Each wall is flat, endless, passes through zero and stands at right angles to its row. A trip goes straight from one point to another. List the walls that it crosses, first one first.

Walls:
(1): 58	11
(2): -51	-12
(3): 63	-27
(4): 15	-44
(5): 88	-50
Trips:
-4	35 to -57	-34 -> 1, 2, 4
-47	-79 to -9	11 -> 4
-17	58 to -50	18 -> none
-44	-56 to -14	18 -> 4

Walls:
(1): 54	23	-32	26	-16	-18	63	-29
(2): 29	25	-49	-4	-1	9	-39	-58
(3): 1	-13	-10	-49	-49	0	-27	-36
(4): -50	21	2	52	2	-41	-55	77
Trips:
18	8	-9	36	55	10	-15	7 to -11	-16	13	-27	60	64	11	-15 -> 1, 4, 2
39	-108	-23	-2	71	-94	19	-25 to 34	-32	29	55	-41	8	5	72 -> 4
30	-10	55	3	95	19	-76	51 to -2	-48	-38	-15	2	58	-9	5 -> 2, 4, 3
60	19	12	2	-16	-5	-4	6 to 7	-8	-5	-37	-44	3	19	26 -> 2
39	71	-23	19	17	-54	-61	-4 to 77	-15	63	12	25	110	-22	47 -> 1, 4, 2
90	69	24	-5	-7	46	-72	-100 to -40	-9	-18	-36	-90	-15	45	32 -> 2, 4
37	-2	105	-50	-50	0	76	6 to -44	51	-4	16	58	28	-6	21 -> 3, 1, 4
-16	-8	67	26	41	-19	42	64 to 49	-24	-19	-43	106	41	35	-31 -> 4, 1, 2
36	34	68	39	-48	18	-47	2 to 43	43	-28	75	25	56	-22	24 -> 3, 1

Walls:
(1): 5	-66	19	-23	-26	-46	14	-8	8	2	26	-72	19	19	32	37	62	-34
(2): 2	-13	-9	-40	2	0	4	54	30	18	-13	19	2	-48	48	49	10	44
(3): -21	-67	61	5	-5	-45	3	11	13	18	-29	-27	-26	14	9	14	10	-54
(4): 7	-2	-38	-4	9	-15	-61	1	62	31	-4	9	-79	-74	50	10	25	28
Trips:
-47	21	-3	22	31	-41	23	-12	35	-19	13	41	41	-8	1	53	86	-10 to -49	30	-9	-12	24	-27	-44	-5	47	33	11	-10	-42	-15	48	-3	59	4 -> none
39	1	36	10	30	88	60	-51	23	5	32	-41	22	-31	-13	41	-14	-16 to 35	29	-14	6	-24	19	-68	-7	-36	18	34	33	5	6	8	45	35	-107 -> 4, 3
-19	27	-38	-24	10	-47	74	35	-27	-10	-10	27	92	-4	16	44	23	43 to 1	41	-42	38	49	5	-39	-13	-38	-121	-31	-36	10	-74	-6	-79	51	-1 -> 1, 2, 4
-11	-4	49	13	18	13	-32	-84	-17	-10	7	-70	9	-14	-16	61	10	14 to -23	64	-28	14	-27	20	14	-74	-10	-34	-46	78	-47	19	22	-25	9	1 -> 3, 1, 4
-22	83	-27	-22	17	25	66	11	-17	-13	-1	31	-31	9	-3	-34	64	7 to 16	16	33	23	-9	33	71	-41	-27	1	-30	-33	31	59	-14	-13	-11	10 -> 1
-32	-33	-1	-35	-30	-10	-38	67	0	-41	11	-68	29	-17	36	-63	-15	19 to 95	41	26	46	-58	-35	6	2	-54	-71	-28	4	27	-22	33	-12	-19	4 -> 4, 3, 2, 1
45	-39	-4	33	1	-28	-3	-14	-41	-11	-36	-11	23	3	32	-23	-61	-63 to 27	10	25	11	-2	-16	-33	10	-8	17	21	-45	14	9	-9	-5	7	-47 -> none
21	5	-63	66	-4	31	-27	-15	23	15	9	-53	-59	-74	-11	-43	18	21 to 5	-28	11	-81	-68	12	-21	5	52	-28	15	-33	-60	-49	18	36	-3	-9 -> 2, 1, 3

Walls:
(1): -39	-1	-1	-11	23	-33	-29	-8	10	33	-19	-7	38	18	3	63	8	-33	13	-22	18	-13	-62	36	-16	-56	17	6	10	2	33	-26	17	15	-2	-45	-61	10	3	-3	-4	-29	-11	3	20	-24	-35	-27
(2): -2	5	13	2	-18	-4	6	9	19	49	-19	-41	6	10	-18	-4	18	-12	44	-31	-85	50	19	-58	12	-80	16	-2	38	25	-41	-10	34	-3	3	30	-16	-14	-32	-30	-40	0	0	-42	38	27	38	31
(3): 9	-47	-21	-51	-27	32	-11	0	-1	4	-5	-67	57	-3	14	23	-3	-22	4	39	11	-27	-12	-50	13	38	8	49	-30	3	29	-7	-23	40	8	-17	16	-56	6	34	2	-24	-37	-52	34	21	25	10
(4): -37	4	-3	-25	-34	20	74	-13	-14	19	2	21	31	15	-17	-15	3	-24	27	27	-16	11	-5	1	-8	0	-37	-9	-24	-3	-46	31	-53	70	-36	35	-6	36	5	-1	-12	-7	40	63	-61	-11	-9	37
(5): -25	47	-26	0	-13	-3	51	38	-16	-10	20	7	-36	-39	-9	66	50	-4	-33	43	18	7	-16	28	-25	-54	5	-6	0	0	-5	-50	-5	15	-1	33	-15	-27	-8	-12	-5	41	10	-11	32	23	-31	1
(6): 28	39	-26	-39	15	-9	-2	15	18	-2	13	43	10	-8	42	15	-19	4	-7	-4	6	55	0	-20	-18	39	33	11	-31	-43	-39	10	7	38	38	25	12	12	-33	-43	10	-18	-36	21	37	-121	43	-45
Trips:
13	-4	37	-24	-3	61	74	-7	30	10	15	20	13	-22	7	10	-27	-3	-22	45	38	-30	-5	7	2	44	-33	40	-6	5	-29	-2	14	-30	-4	-35	-17	-24	-33	-1	19	2	-18	-19	-55	-30	-9	-1 to -10	31	6	6	-1	47	29	-17	-15	9	-55	3	11	-51	-21	-1	42	-14	-1	-17	6	11	-17	6	47	-39	33	32	-30	-34	-12	28	22	-6	16	27	4	-42	4	4	0	-13	75	23	31	-29	-3	16 -> 5, 2, 3, 1
-35	29	-26	42	-68	15	16	18	-3	-3	15	83	2	62	48	-47	-40	14	-1	41	-39	-14	-22	39	12	-52	42	-62	13	-37	2	23	-17	8	-25	8	28	-6	12	-25	3	-5	39	-14	12	8	37	-33 to -26	14	0	-43	-15	-67	14	36	-37	-46	-14	6	-32	-5	30	-2	-7	10	-11	-71	-28	44	-37	-21	23	26	20	-4	-20	49	23	-17	-20	29	-59	24	-7	28	-19	-80	-23	-2	-36	-10	-33	-63	-5	57 -> 1
-8	-34	18	-32	45	-29	6	-29	39	0	11	-43	1	28	8	-4	10	-35	45	-45	3	-13	16	16	-9	18	16	-11	-13	38	-29	42	-43	5	-36	62	45	-17	9	18	32	-8	-13	26	-45	11	-18	-25 to 17	2	-5	33	-3	62	-14	-2	-42	30	-22	19	-11	-23	10	-41	22	0	25	30	20	-4	18	8	-25	-20	-22	30	-38	-5	-33	2	7	-46	8	45	34	14	-58	66	-21	-6	-17	-52	29	-31	-13	24 -> 2, 6, 4, 5
17	3	-3	10	6	3	37	-38	-3	-58	67	54	-5	-2	-1	-20	43	-26	4	-22	-7	0	-79	-15	-37	2	27	13	-1	-58	12	-4	7	58	21	22	6	-22	32	13	5	10	-7	12	7	15	19	9 to 27	-38	12	24	16	37	25	0	-1	36	-23	20	-21	59	17	11	23	30	-26	7	16	11	-3	6	-22	6	40	-48	13	19	18	-13	-18	-15	55	60	-4	25	10	-4	-29	-12	-8	-11	60	-6	45	-24 -> 3, 4, 2
